Each row is a point. Each copy is the shape, with its points in the same order, turned, moved and blurred by noise. Is it also mirrored, or only turned?

Shape:
[[-22 -24]
 [ 51  -9]
 [ 54  10]
 [-22  23]
 [ -6  -8]
 [-21 -14]
 [-19  57]
 [-45  -8]]
Copy 1:
[[ 23 -12]
 [-51 -20]
 [-60  -1]
 [ 10  32]
 [  3  -3]
 [ 20  -3]
 [ -3  63]
 [ 41   9]]
Copy 1 is: mirrored
Copy 2 (8 x 2):
[[-30  -7]
 [ 34  29]
 [ 44  25]
 [ -2 -47]
 [-11  -9]
 [-29 -17]
 [ 34 -65]
 [-41 -40]]
Copy 2 is: mirrored
Copy 3, 8 rows:
[[  0 -31]
 [ 50  21]
 [ 49  37]
 [-24  10]
 [  1  -8]
 [ -6 -21]
 [-40  41]
 [-31 -26]]
Copy 3 is: only turned

Shape:
[[ 11  39 -27]
 [-34   2  33]
 [-11  58  25]
 [-27 -47   5]
 [-24 -25   6]
 [  4 -20  23]
 [ 35  64 -17]]
Copy 1:
[[ 33 -27 -38]
 [-30 -24  13]
 [  4 -63   3]
 [-34  30   1]
 [-29  13  -6]
 [ -1  13  19]
 [ 54 -59 -25]]
Copy 1 is: mirrored
Copy 2 (7 x 3):
[[-21   9 -39]
 [ 31 -35  13]
 [ 39  -3 -40]
 [-14 -39  48]
 [ -5 -32  29]
 [  7  -3  35]
 [ -5  38 -53]]
Copy 2 is: mirrored
Copy 3:
[[-33  45 -19]
 [ 44   8  -2]
 [ 21  63  -1]
 [ 19 -49  -5]
 [ 26 -27  -5]
 [ 17 -20  24]
 [-44  61   6]]
Copy 3 is: mirrored

Shape (8 x 4):
[[  3 -11  25 -24]
 [ 18 -10  -5  14]
 [-11  -6 -27  -2]
 [ 59 -23 -34   9]
 [ 49 -41  46  21]
 [ -9   0  36  56]
 [-10  20 -54  -5]
 [-21  61 -19 -44]]
Copy 1, 8 rows:
[[-12  -9  11 -48]
 [ 20 -12  12 -12]
 [ -5  -6 -20  -4]
 [ 64  -7   3  -8]
 [ 38 -45  50 -51]
 [-23 -54  47  10]
 [ -4  15 -29  27]
 [-43  62  -1   5]]
Copy 1 is: only turned
Copy 2:
[[ 37   0  28 -24]
 [ 20 -14   6  13]
 [ -4  -4 -17 -17]
 [ 40 -47 -31   7]
 [ 62 -34  50  21]
 [  0  19  44  41]
 [ -7  12 -47 -10]
 [ 18  62 -33 -49]]
Copy 2 is: only turned

Shape:
[[ 18  29 -18 -15 -14  21]
 [  1  44  68  37 -34  11]
 [ 38   0  22  26  18  28]
 [-38 -30 -15  41  32 -35]
 [-19 -18  60 -32  18  -3]
 [-11  18  27  38 -38  40]
 [ 28  40  14 -22  29  37]
 [-30 -21  14 -38  22 -36]
 [  7 -37   3  32  17 -33]]
Copy 1, 9 rows:
[[ 20  -1 -32  28  -3  30]
 [-40  48   4  57 -39 -12]
 [ -8   5  29  61   7  40]
 [-46 -29  34 -18  47  -2]
 [-10  17  52 -15 -40  26]
 [-48   0 -16  55 -31   7]
 [ 15  34  -2  30  -2  66]
 [  6  -6  37 -48  -7  11]
 [-14 -27  52  15  31  -7]]
Copy 1 is: only turned
Copy 2:
[[-13  16 -18  -4   2  55]
 [-65  46  40 -17 -16  11]
 [ -1   0  44  -6  36  43]
 [ -5 -27 -12  27  59 -37]
 [-26 -52  20 -50  -2  -5]
 [-51  21  30  29  -7  35]
 [-21   6   1 -45  33  68]
 [-13 -42 -29 -23  17 -23]
 [ 15 -14  17  10  28 -20]]
Copy 2 is: only turned
Copy 3, 9 rows:
[[ 16  17 -15   8  -6  13]
 [ 50 -58 -20  69   7  -4]
 [  2  -6   9  47  41  17]
 [-66 -29 -23   6  36 -50]
 [ 17 -63  15 -29  42   0]
 [  4 -40 -32  58  -5  26]
 [ 40  16 -14   5  45  21]
 [ -5 -41   4 -50  25 -34]
 [-47 -28  21  18  31 -37]]
Copy 3 is: mirrored
Copy 4 (9 x 6):
[[  0  24 -39 -15 -13   2]
 [-15  34  27  62 -24  -1]
 [ 11 -15 -37  44   1   0]
 [ -1 -21  22  -4  88  14]
 [-40 -53  20   3 -15  27]
 [  3  40  -4  41  -4  36]
 [-31  -7 -59   8 -22  -8]
 [-29 -45  20 -43  20  14]
 [ 23 -34  14   5  49  -2]]
Copy 4 is: mirrored

Shape (14 x 9):
[[ -36   38   16   50   22    7   12  -77  -34]
 [  98   40   -9   61   28  -33   -6    4   -2]
 [  34   33   25  -12   30  -18   20   26  -28]
 [ -14  -44  -35   17    2   -2   12   18  -32]
 [  16    1    3   -7   33  -45 -108    8  -20]
 [ -25    0   12  -32  -29  -27   -8   -4    8]
 [  11    4   15    6   25  -38   14  -46   -8]
 [ -29  -83   20  -25   -8    3    5   24   25]
 [ -35   29   11  -18    4  -33   14  -21   -1]
 [  45   25  -22   13   25  -27   21  -17  -15]
 [ -35   31   23  -25   32  -44   11   13    8]
 [  42   14  -15   65   12  -47   -4   19   -7]
 [ -19   20   -1  -32    5   51    4   20    7]
 [  -4   -5   25  -18  -19   21   15   24  -28]]
Copy 1 (14 x 9):
[[-21  12  71 -30  16  44  -4  -5 -83]
 [ 35  95  33   8  13  13  71  69 -15]
 [ -4  18  45  -1 -34   1  45  22  17]
 [  6 -12 -16  38   1   6  68 -19 -56]
 [ 61 -28  56  24  52 -53  26  63 -18]
 [ 21 -12 -14  -6  -2 -19 -18  -7 -17]
 [ -5  41  44 -10  27   0  15  -7 -24]
 [ 11 -52 -62  -4  33  -1  34 -31  -5]
 [-14   6  18 -11 -10 -14 -24  -1 -31]
 [  3  60  29  31   0   4  34  12 -21]
 [-47 -17  21 -13 -13 -36  -5  19  -5]
 [ 18  51  10  -3   8  -5  64  56 -44]
 [  2 -40  -2  28 -22  47  -3  18   1]
 [ 27 -29   4  -7 -37  26  26 -10  -7]]
Copy 1 is: mirrored
Copy 2, 14 rows:
[[-21  44  31  28 -55  16 -12 -77 -19]
 [ 49  77 -77  18 -47 -11  27  12 -16]
 [ 28  31 -36 -43  -6   6  27 -25 -48]
 [-57 -10 -22   2  -8  12   6  16 -25]
 [ 64 -16  -4  56  12  48  57  15 -35]
 [  6 -19  33 -23  11  -6  29 -10  10]
 [  1  32 -16  14  -3 -11  33 -57  -1]
 [-29 -46   5  -7  63 -33 -13  14 -13]
 [ -4  22  38 -23  -1  -1  38 -38 -10]
 [ -1  58 -45  -5 -22  10  35 -16  -3]
 [ 10  26  33 -32  22  -7  51 -28 -44]
 [ 10  48 -40  23 -48 -23  38  24 -28]
 [  3  19  24 -49  22  33 -33   1 -18]
 [ -3 -21  -8 -48  -6   3 -16 -10 -24]]
Copy 2 is: mirrored
Copy 3:
[[-10  74  14  38  25  -2 -64 -14  47]
 [ 54  13 -41  10  92 -13  22  49  13]
 [-25  29 -14 -22  30 -40  18  49   6]
 [ 25  -9  12   6 -32 -30 -36  25 -23]
 [-22 -39 -82 -34  43 -11 -41 -22 -17]
 [-36 -16 -13  -6 -37  -5   5  -5  33]
 [ -2  21   5   3  29 -33  -1 -23  33]
 [-36 -70  50   0 -41 -19 -10   4 -12]
 [-28  22  -7 -17 -17 -19 -11  -2  57]
 [ 35  35 -10 -12  32 -22  13  18  16]
 [-42   4  -7 -45  -2 -42 -14  17  59]
 [ 50 -10 -34  15  41 -33 -12  43  27]
 [-42  13  15 -30 -20  33 -14  47   1]
 [-44   6   4  12 -24 -10   0  41 -13]]
Copy 3 is: mirrored
